Each row of a before or after table is a point. One or more steps were done to the points. Then noise was added and the rows were shuffled. The steps act on columns, c1 being the first. What was done? A step turns or swaps two columns, mirrors them in a line or flattens them onto one, adds a multiple of one to another, or multiplies or shifts one. Angles are multiples of 10 degrees, from the lower column toward the higher: turns from -170 to 170, lines from 10 to 170 but not 90. Use the fewest steps. Two steps may share a column if one is a turn and the other turns, adds or multiplies; they go together, in the order done. Otherwise the lowest column goes first.
In the rows, zero is written as 128.

Before (13 x 3)
[[128 181  76]
 [ 80 171 116]
 [147 132  71]
 [165  93  77]
 [152 111 137]
 [170 183 129]
 [112 106 134]
 [ 95 155 157]
 [135 116 150]
 [139 173 163]
 [ 79 185  79]
 [ 87 136 162]
 [161 175 118]]
After (13 x 3)
[[ 81 198 152]
 [ 96 142  92]
 [139 161  79]
 [135 110 114]
 [160 174 119]
 [163 111 186]
 [147 152 179]
 [168 179 110]
 [129 196 159]
 [109 103 128]
 [ 80 172 124]
 [149 107 124]
 [ 87 124  95]]
Steps: mirror c2 and c3 in the line at 170 degrees

Before (10 x 8)
[[ 93 157 112 149 139 118 219  91]
 [132  97 140 145 135 188  93  97]
 [ 97 105  82  70 161  96  83  79]
 [160 157  89 175 106 116 138  86]
 [123 143 120 179 150 141  78 134]
 [105 104 144 139 131 105 106 146]
 [101 145 154  72 119  87  69  96]
 [167 227 104 153 126  99 152 147]
 [146 116 198  58 116 104 132 140]
 [157 125 129 176 166 136 104  71]]
After (10 x 8)
[[ 97 149  82  71 151  86  83  80]
 [167  28 103 155 116 105 151 149]
 [ 94  98 110 146 133 116 220  89]
 [132 162 140 146 156 183  96  99]
 [122 112 121 181 154 131  80 134]
 [107 151 143 139 123 107 108 147]
 [147 140 196  57 110 108 132 141]
 [102 108 154  74 106  95  72  96]
 [156 133 132 176 169 120 104  69]
 [163  99  92 177 103 123 139  85]]
Steps: multiply c2 by -1; turn c5 and c6 by -20 degrees

Before (12 x 12)
[[ 85  64 135 175 129 134  99 139 148 127 128 107]
 [ 75 122 110  77 200  81 149 159  88 109 111 147]
 [139  87 153 137 124 128 204 144 163 156 180 130]
 [112 159 185 117 126  77 104  80 104 171  83  62]
 [ 88 121 110 176 116  95 159  67 156 159 147 168]
 [158  79 179  79 207 105 164 136  73 141 185 105]
 [ 92 108 127  90 131 162 146  84 120 106 170  63]
 [150 136 166  97 127 171 124 104 141 137 133 102]
 [185 147 128 116 152 157 140 127 123 137  80  57]
 [161 141 106 109  98 150 154 172  79 151 139 152]
 [159 159 140  89 206  67  94 156 132 190 141  67]
 [ 84 162 112 156 183 154 125 156 116 144  80  99]]
After (12 x 12)
[[186 148 129 112 165 160 123 126 139 122  80  54]
 [140  89 152 127 124 127 161 143 200  97 180 130]
 [112 162 183 103 104  78 104  80 102  91  84  62]
 [ 88 119 109 164  99  97 154  68 161  82 149 169]
 [150 138 167  92 148 170 142 105 126 132 132 103]
 [161 142 104 101 107 150  83 172 155 114 140 154]
 [ 73 121 110  90 175  85  87 159 149 164 114 147]
 [157  79 181  78 192 105  75 136 164 134 183 105]
 [ 86  62 137 172 132 134 151 140 102 113 127 106]
 [ 85 162 112 149 194 154 115 156 128 101  80  97]
 [159 159 141  71 174  66 134 154  93  85 140  68]
 [ 94 108 126  99 148 164 120  85 146 161 171  62]]
Steps: mirror c4 and c10 in the line at 170 degrees; add 0.5 times c6 to c5; swap c7 and c9

Before (13 x 20)
[[152 107 127 171 140 108 199  87 148  90 113 128 136  93  92 177 200 205
   72 146]
 [134  82 130 122 175 181 145 123 108 144 104 144 116 117 142 101  99 138
   73  75]
 [154 145  97 107  85 171 193  59 112  60 107 129 111 125  99 148 141 145
   92 169]
 [ 70 135 183 182 158 127 151 129 197  89 141  57 171 210 129  83 128 102
  167 111]
 [115 167  84 132 123 148 124 176 135 138 131 162 129 125 145 149 102 131
  179 132]
 [121 146  85 101 117 137 198 104  90  96 112 126 182  76 157 170 118 165
  110 127]
 [163  96 180 144  91 106 139  56 126 106 112 126 144  85 106 172 145 187
   92  88]
 [ 90 127 117 116 145  95 112 168 191 130 118 110 140 109 172  85  72 119
  163 173]
 [138  93 125 138 139 126 152  76  88 133  98 109  87 142 180 155 137 194
   93 107]
 [ 73  72  83 118 152 158 132 135 186 136 178 120 142 167 174 114  81  73
  178 124]
 [ 81 147 122 124 204 112 109 143 172 164 164  98 138 167 147 133  52  57
  152 142]
 [116 149  97 104 139 130  92 175 181 106 152 127 157 148 197 142  96 108
  104 126]
 [142 165 132 188 133  84 170 121 207 114 192  69 156 154 145  71 120  97
  158 117]]
After (13 x 20)
[[ 73  70  85 115  99 156 128 136 199 139  79 119 143 164 171 115  82  74
  154 124]
 [138  96 125 140 160 127 154  77  78 130 131 107  86 142 181 156 136 194
  110 108]
 [143 164 130 190  72  83 171 121 213 114  89  70 154 156 149  72 120  96
  131 118]
 [ 88 127 115 116 144  96 111 166 197 131 119 109 142 106 171  86  75 120
  142 172]
 [ 70 133 184 179 132 128 151 129 210  89  92  58 171 210 128  80 127 102
  136 109]
 [114 169  83 134 120 148 124 177 153 140 129 162 130 123 146 151 100 129
  172 131]
 [136  82 131 119 175 182 145 123  91 146 100 145 117 115 142 102  96 137
   84  75]
 [ 82 148 120 123 133 112 107 139 179 165  45  95 141 166 147 133  54  54
  139 138]
 [154 109 127 173 145 110 201  86 129  89 124 130 133  92  90 176 197 208
   68 145]
 [118 148  98 105 117 129  87 175 169 106 104 131 155 145 196 145  99 107
   87 128]
 [163  97 179 143 125 106 137  57 115 106 169 127 143  85 106 172 145 188
   96  87]
 [155 147 101 106 123 171 193  59 102  61 176 126 114 124  98 146 138 148
  102 170]
 [124 146  85 103 135 136 198 102  88  95 148 127 184  78 159 171 117 166
  122 126]]
Steps: mirror c5 and c11 in the line at 150 degrees; turn c9 and c19 by -20 degrees

Before (9 x 48)
[[154 177 126 162 134 117  50 156 116 121 172 137 160 124 146 170 126 126
  130  47 185 110 151 124 144  47 182  89 147 141 150 179  35  71 120 118
  118 150 129 108  84 164 136 124  42 189 154 184]
 [104 137 119 129 163 148 101 137 159 184 124 109 100 118 163  71 157 167
  134 149 110 155 137  48  73 171 121  85 132  92 114 139 162 143 167 115
  160 152 141 135 184  85 124 141 130  91 112  93]
 [158 126 123  73 129  79 139  88  66 147 148 129 110 103 118 148 121  79
  160 143 128 168  65 117 116 135  44 108  71 129 140  80  34  45 155 136
  165 143 113 133  89  78  78 164 110 165  90 135]
 [ 49 169 150 101  33 119  95 164 113 185 110 158 134 183 124 119 168 139
  140 220 161 127 169 155 167 128 110 123 133  96 122 173 118 119  98  98
  166  94 166 145 143 153 156 161 159 138  97 173]
 [184  97 149 148 157 152 140 148 146 153 201 175 132 108 165 147 115  90
   56 138 191  77 121 140 124 129  83 150 120 145 177 166 139 148 139 146
  160 117 177 139 162 160 127 160 129 151 113 115]
 [147 111 184 135  74 194  42 143 148 134 184 169 145 150 142 139 167 154
  164 139 141 111 164  64 131  95 159 119  61  96 160  85  96 155 107 130
  160 154 145 119 193 216 171 143 162 120 162  93]
 [202 135 180 119 133 168 128 128 202 138 105 140 158 107  94 150 165  76
  128 139 182 112  84 144 196 115 169  91 133 162 211 170  83  85  54 165
  139 158  87 115 185 105 116 150 124 119 129 140]
 [ 81  80 174 136 149 197 127 123 158 131 119 125  93  92 124 124 146 128
  115  98 123 134 110 186 118 103 171 139 153 168 113 174 106 120 114 140
  102 102 121 204  97 139 111 114  89 131 103 173]
 [ 92 131 129  97 175 119 131 156 200 102  58 151 119 115 136 101 164 189
   94 117  95 147 155 104 165 141 121 121 118 142 109  99 130 145 153 107
  150 143 152 137 174 120  30 103  98 118 170 142]]
After (9 x 48)
[[103 139 120 130 162 152 100 139 166 181 120 108 116 120 163 161 159 167
  136 149 112 155 136  46  75 169 123  83 133  90 113 138 163 144  51 114
  160 156 141 136 179  86 125 140 132  89 112  94]
 [ 48 170 149  99  31 118  94 165 110 187 110 158 127 185 123 154 171 136
  140 220 162 127 170 153 168 128 105 121 129  97 124 175 114 119 144  97
  166  92 168 141 144 155 154 161 159 138  99 173]
 [ 89 133 129  96 181 120 131 156 198 102  63 152 156 115 131 139 161 190
   94 117  94 147 155 105 166 142 121 122 116 143 105 102 132 144  86 106
  152 144 150 136 175 119  31 104 100 117 172 141]
 [157 128 123  75 130  78 139  91  83 145 146 130  85 102 118  93 121  78
  161 143 127 167  67 115 118 137  44 108  69 131 139  79  33  45 125 140
  165 142 112 134  89  76  78 163 110 164  88 133]
 [204 138 180 118 132 168 128 130 177 139 105 138 191 108  92 154 167  75
  129 138 181 109  85 145 195 116 169  95 132 161 208 171  82  85 205 164
  139 162  89 111 186 104 116 151 123 121 130 140]
 [147 112 182 135  76 192  42 143 137 131 185 170 151 149 140 128 166 151
  167 139 142 110 164  66 130  97 160 119  63  97 159  84  98 154 153 129
  160 153 145 118 193 219 170 142 164 118 164  96]
 [156 175 125 160 134 118  49 153  99 122 172 140 151 123 146  92 125 127
  134  49 187 108 152 122 146  49 180  90 147 138 149 180  31  70 167 119
  117 149 129 107  85 162 137 123  41 190 153 186]
 [ 81  83 173 135 149 198 125 123 171 133 120 127 110  91 123 141 147 128
  118  98 123 133 109 184 120 104 170 139 153 167 114 175 108 118 136 142
  105 101 121 204  94 139 112 115  92 128 101 176]
 [181  98 146 146 157 152 140 148 142 155 202 174 140 105 166 104 114  91
   55 142 193  82 118 140 126 126  83 149 123 144 177 164 140 149 135 147
  160 121 181 141 161 162 126 158 127 152 110 114]]
Steps: turn c9 and c13 by 30 degrees; multiply c16 by 1.3; turn c16 and c35 by 140 degrees
